Every row gives one point. To make a cloud, some directions were put in groups of two or more. Within a group, all points are equally far from the middle, so they leave a hole (a ring in 2 directions, a hollow ball in 3). The other directions are filled evenly. Then the cloud was stretched, turned, moved and blurred a little. Count the holes, and give their numbers of directions, smallest first.
In the rows, 128 means zero.

Cloud, 21 rows:
[[ 86  58  90]
 [ 93  91 174]
 [ 71 122 180]
 [151 148 191]
 [158 184 149]
 [181 104  97]
 [107 142 168]
 [131  95  95]
 [112 170 103]
 [124  79  85]
 [161  77 143]
 [161 123 149]
 [154  85 167]
 [132 137 190]
 [121 144 121]
 [ 81  93  82]
 [ 72  78 144]
 [ 83 131  53]
 [159  90 205]
 [166 139 167]
 [108  91  61]]
Holes: 0

Cloud, 22 rows:
[[108 186  96]
 [130 156 167]
 [107  52 144]
 [144 183 153]
 [160  75 117]
 [136  96  88]
 [141 167 140]
 [146 101 115]
 [100 109 182]
 [154 179  91]
 [ 73 161 133]
 [192  71 111]
 [163  73 146]
 [162  65 129]
 [ 89 176  81]
 [146  87  91]
 [139 102  48]
 [196 115 123]
 [117  23 123]
 [127 101  75]
 [176 137 131]
 [ 99 121 176]]
Holes: 0

Cloud:
[[175 101 125  98]
 [107 105  65 159]
 [187 134 127  90]
 [130 180 152 139]
 [171 134 128 171]
 [176 131 179  59]
 [190 110 134  56]
 [151 153 186 137]
 [103 155 102 132]
 [105 106  39  83]
 [138 108  10  91]
 [127  66 124  72]
 [ 53 186 119 144]
 [119  96 104 157]
 [190  93  81  91]
 [ 80  94 100  98]
 [104 140 134 131]
 [ 81 119  51 138]
 [146 135 144 143]
 [171  95  73  58]
 [176 100 142  94]
 [155 126 134 104]
 [ 82 165 179 174]
 [131 143 199 108]
 [ 95 129 110 132]
 [135 142 164  58]
 [205 110 109 132]]
Holes: 0

Cloud:
[[144 110  82 127 104 111]
 [166 159 107 103 119 127]
 [196  67 160 173 133 108]
 [152 113 180 144  66  90]
 [228  94 131 187 139 149]
 [197 144  86 130 140 127]
 [184 151 173 183 171 166]
 [160 163 106 118 194 159]
 [117  92 164 165 106  77]
 [133 152  76 186 222 144]
 [175 140 176 107 125  95]
 [105  93 141 206 142 154]
 [196 152 117 174 109 156]
 [185 180 187 176 175 126]
 [173  88 118 152  76 166]
 [118  85 149 202 102 119]
 [134 157 162 171 114 183]
 [143 124 155  69 143 132]
 [188 107 148 152 115 188]
 [133 117 149 180 165  65]
 [162 164 176 109 157 106]
 [188  93 167 120 126  88]
 [192 177 163 124 205 101]
 [125 130 169  73  66 101]
 [162 116 184  97 176 130]
 [129  86 198 128 175 152]
 [134 114 100 205  97 132]
 [142 132 190 127 179 129]
 [120 168 108 125 199 139]
 [ 82 151 145 142 176  84]
 [161 123 143  71 141 129]
 [168 167 114 202 215 178]
 [ 95 188 114 226 145 143]
 [131 157 117 114  68 164]
 [109  90 181 108 182 135]
 [209 123 165 182 127 100]
 [196 114 135 158 109 177]
 [209 105 165 147 144  86]
 [192 159 101 138 150 162]
 [168 196 191 159 152 106]
 [142 124 128 179  43 139]
 [152 109 122 127 139  63]
 [142 111 108 105 106  85]
 [192 128 171 104 201 120]
 [110 149 158 204 143  67]
 [128 200 117 117 168 131]
 [170 151 107 120 169 172]
 [128  50 137 197 154 160]
 [117 101 159 160 118  70]
 [151  86 133 218 151 125]]
Holes: 2 (2, 2)

Cloud (88 x 8):
[[121  45  66 161 124 107 144 167]
 [123  89  72 119 139 200 171 177]
 [150  82 143 175 163 116 189 133]
 [ 82  76 114  91  78  52  88 195]
 [160 165  90 187 154 145 194 143]
 [107 135 122 107  87  89 202 115]
 [146  76 106 130  92  57 137 143]
 [182 119 137  48 132 148 117 174]
 [ 90 117 168 187 169 107  92  98]
 [ 52  89  72 140 140 120 100 192]
 [149 101 156 191  83 160 146 217]
 [139 130 176  97 198  78 121 108]
 [ 96 105 118 111  93 118 209 139]
 [107  90 168 187 145 158 120 130]
 [ 88  86 109 213 145 116 117 158]
 [111 107  61 165  62 132 116 159]
 [103 140 109  95 201 100  65 117]
 [118 126 165 159  98 161 177 228]
 [ 89 137 158 185 115 118 123 204]
 [158 101  82 116 179 175 112 142]
 [122  98 155 213  66 126 152  84]
 [148 125  74 141 166 132 176 187]
 [144 127 126  42 186 117 106 166]
 [161  81 117 134 171 144 150  87]
 [124 115  46 133  78 136 100 142]
 [ 81 122 126  57 150 107 130  84]
 [163 132 112 136 121 175  66 150]
 [178 100 128 144 129 170  70 168]
 [182  76 150 138  73 136 140 129]
 [115  98 107 121  43 181 173 181]
 [ 91 110 117  41 177 110 124 117]
 [127 116  33 116 134 101 138  89]
 [ 99 106 134  94 182 120  37 152]
 [ 61 141  97  89 170  80 131 100]
 [130  92  74  33 111 116 123 136]
 [ 89  98  54 155 166  97 117 179]
 [122 140 129  97  85 149 182  84]
 [ 77 161 114 131  82 116 124  84]
 [ 81  49 106 132 124  70  58 139]
 [ 99 156  86 102 198  69 129 144]
 [130 170  79 136 110 105  80 122]
 [139  98 141 140 114  93  31 174]
 [152  86 158  40 100  96  80 148]
 [148 100 179  82 150  75  90 184]
 [146 141 183 102 130  49  86 102]
 [ 48 106 105 157 103  71 120 129]
 [147 126 137 154 118  24  89 117]
 [105 162 162  87 198  98 122  91]
 [126  93  99 210 143 139 191 157]
 [127 121 143 143  47 141 192 176]
 [173 184 147  95 135 121 176 106]
 [ 74 115 126 108 168 111  71  77]
 [134 107 101 132 154 212 112 159]
 [152 119  70 121 151 140 143 217]
 [ 93 114 163 172 127  98  81 205]
 [127 133  90 201 142 152 163 182]
 [169 119 152 142 146  55 140 163]
 [166 108  92  44 105 120  98 140]
 [129 121 151 143 152  41  79 168]
 [168 124 114 209 136 110 164 174]
 [119 158 153 173 119 155 196 184]
 [189  93 147 150  93 105 142 162]
 [ 84  53 117 182  72 154 140 171]
 [126 146  86  87 201  97  91 135]
 [ 99  98  73 172 148 136 115 217]
 [170 134 163 101 167  66  96 121]
 [161 139 161 216  72 125 188 140]
 [112 164 159 123 104 160 166 192]
 [ 68 123 162 126 154  85 147 201]
 [138 153 153 176 151 142  71 105]
 [ 72 144  96 115 179  95  91  62]
 [ 98 175 156 109 154 139  96 138]
 [ 74 155  85 121 191  80 112 131]
 [149 108 108 142 190 117  63 125]
 [129 110  50 174  80 103 137 132]
 [142 133 133 129 120 170 197 217]
 [126 143 197 142 142 160 103 128]
 [140 109  74 141  54 173 154 166]
 [ 98 137 151  81  93 110  74  86]
 [100  74 173 128 140  94 171 121]
 [154 117 189 196 117 158 136 157]
 [ 95 105 207 144 144 117 121 178]
 [174  91 119 186  84 130 121  72]
 [117  68 101 186 115 112  79  84]
 [110 155 128 168  76 152 132 190]
 [112 122 113 103 158 148 211 155]
 [ 88  84  96 209 151  89 107 129]
 [125 110 108 177 126  93  86 214]]
Holes: 3 (2, 2, 3)

Cloud, 86 rows:
[[118 107 170 115 179  62 138  92 192]
 [ 64  67 127 118 163 168 142 139 170]
 [126 129 207 194  99 165 170 138 168]
 [ 98  74 112 116 142 115 163 165 132]
 [195 148 168 165 118 138 133 100 168]
 [151 213  91 114 146  94 118 119 106]
 [ 97 164  96 143 125  66 211 125 152]
 [109 173 191 179  75 131 123 107 171]
 [133 141  95 220 119 166 109 103  90]
 [143 175  65  64 101 121 126 113  70]
 [130 111 161 132  91 101 113  54 196]
 [170 157 147 107  78 105 178  87 164]
 [ 96  79 120  73 169 106 193 115 168]
 [ 66 129 146 162 130 102 162 122 227]
 [ 74 140 120 202  56 127 186  94 108]
 [132 120 117 107  75 146 167 146 177]
 [132 126  98  96 112  88 159 100  55]
 [191 123 138 182 119 102 189 117 208]
 [ 65 176 119 189 145  97 136 124 176]
 [ 87 130 209 172 133 116 110  99 156]
 [ 87 158  73 152 144  49 146  83 169]
 [110 166 107  98  85  58 105 102 145]
 [160  85 152 127 141 157 165 130  89]
 [139 166  92 123  92  82  80 105 147]
 [ 72 115 161  78 183 125 110 144 180]
 [141 135  69 152 178 106 142  59  95]
 [107 129  77 125 118 165  80 113 151]
 [212 138 138 185 134 106 138 104 108]
 [173 156 163 203 192  90 152 130 126]
 [134 133  79 165 173 189 138  88  90]
 [126 112 110  23 155 101 167  83 146]
 [137  97 152 122  79  65 128 106 176]
 [ 86 123 149 187 139 102 208 134 175]
 [ 93  80 134 121 136 214 121 146 106]
 [ 70 115 142 154 193 146 185 136 131]
 [ 79 178 125  72  91  89 145  53 146]
 [175 138 136 192 171 103 152  92 108]
 [104 120  70  96 152 172  81 110  91]
 [131 110  92  59 173 145 105 140 153]
 [ 80 145  69  95 196 140 115  51 128]
 [ 44 119 161 150 139 100 100  98 154]
 [126 130 103 142 123  27 167 142 143]
 [188 176 155 169 111 122 196 154 117]
 [ 69  90  90  92  86 125 153 114 148]
 [125 133 105 193 121 144 170 128 211]
 [192 156 132 162  70 154 161 110 145]
 [ 89  93  88  82 160  89 123  90 134]
 [193 155  94 115  80 156 159 119 147]
 [138 146  85 198  99  91 172  35 123]
 [ 79 171 133  97  71 201 173 160  95]
 [102 151 149 181 137 141  99 153 157]
 [149 196  88  95 119 122 224 120 156]
 [136 117  89 154 118 161 185 104  79]
 [ 97 212  98 117  50  67 148  82 150]
 [192 170 151 139 100  69 156  70 176]
 [119 127  98  96 126 111 115 118 214]
 [ 82 160 137 137 115 161 169  60 151]
 [155  80 112 154 164 106 134 107 176]
 [112  86  90  81 172 135 171 148  87]
 [106 168 191 172  94  96 218 128 146]
 [143 156 148 132 151 118 118  50 131]
 [123 199 104 186 128 170 146 160 145]
 [ 91 165  89 128 115 197 129 100 193]
 [ 85  99 139 162 178 171 131 108 129]
 [134  99 189 122 104 112 201 114 191]
 [123 206  70 191  47  91 174  92  85]
 [119 126  49  70 130  86 126  71  87]
 [126 163 146  99 131 107 130 160  88]
 [ 81 171  87 137  84  56  87  52 168]
 [ 86 158  66 174 101  69 162  61 147]
 [109 194 100 156 132  98 103  40 104]
 [ 93 183 143 150 152 134 122  98 172]
 [ 54 162 104 113  56  46 117  67 115]
 [121 161 136 144 146  60 137  81 243]
 [113 190  77 110 197  86 127 130 114]
 [ 93 141  66 159 151  60 149 115 152]
 [ 74 182 125 149 149  68 113 113 155]
 [143 123 104 132 158 137 147 174  80]
 [ 61 101 109 103 122  66 139 126 146]
 [117 154  44 131 117 177 161 143  71]
 [177 200 115 121 157  64 161 129 107]
 [152  75 188 118 196 120 155 128 164]
 [128 154 132 102  99  70 147 101 225]
 [103 179  36 117 122 125 155 137  69]
 [197 157 148 157  78 103 169 103 108]
 [106 160 144 146 155 126 129  58 109]]
Holes: 1 (6)
